Every row gives one point. Each copy is the shape, with its points in the same order, stretched, turned, moved and blurred by noise. Some copies are also mirrored. Which?

Shape (6 x 3):
[[  7 -13 -15]
 [-17  35  -4]
 [ 19   4 -38]
 [ 16  -7  16]
 [ 28  20   1]
 [-26  31  39]]
Copy 1:
[[  8 -32  19]
 [-22  24  48]
 [-15 -59  34]
 [ 13   2 -18]
 [-11 -20  -4]
 [ -5  79  20]]
Copy 1 is: only turned
Copy 2:
[[ -4  -8  18]
 [-19 -10 -32]
 [-28 -28  26]
 [-11  26  17]
 [-48  20  21]
 [ -1  34 -49]]
Copy 2 is: mirrored

Shape:
[[ -7 -30  17  19  20   5]
 [  2  -6  51  -2   8  15]
 [-15  16 -10  16 -35 -25]
 [-20  -2 -18 -12 -27   1]
 [ 16 -36  33  -1  22  16]
 [ 26  38 -31 -21 -61 -44]
 [ -1  -4 -13  34   6  13]
 [-12  29 -25   4 -10   5]
 [ 14   0  18 -24  18 -39]]
Copy 1:
[[  1 -17   3  28  14  -9]
 [  2  -1  -1  37  22  48]
 [ 23 -38 -27  -9 -40  16]
 [ -4 -13  -8 -27 -35  19]
 [  3   6  18  25  27  16]
 [ 56  -3 -24 -32 -68  43]
 [  5 -18 -26   5   5 -23]
 [ -1  -1 -25  -5 -37   7]
 [ 24  20  16  50 -19  25]]
Copy 1 is: only turned
Copy 2 (9 x 6):
[[ 33 -19  24   0  12 -21]
 [-12 -19  47  42  21 -16]
 [-25  -1 -33 -37  26  29]
 [-34  -9 -47 -26 -15  -4]
 [ 21  -3  37  32  11 -47]
 [-58  52 -95 -10  30  28]
 [ 25   4   4 -28 -13  12]
 [-16  -2 -42 -10 -28  38]
 [ 16  -9 -27  62  46  -7]]
Copy 2 is: mirrored
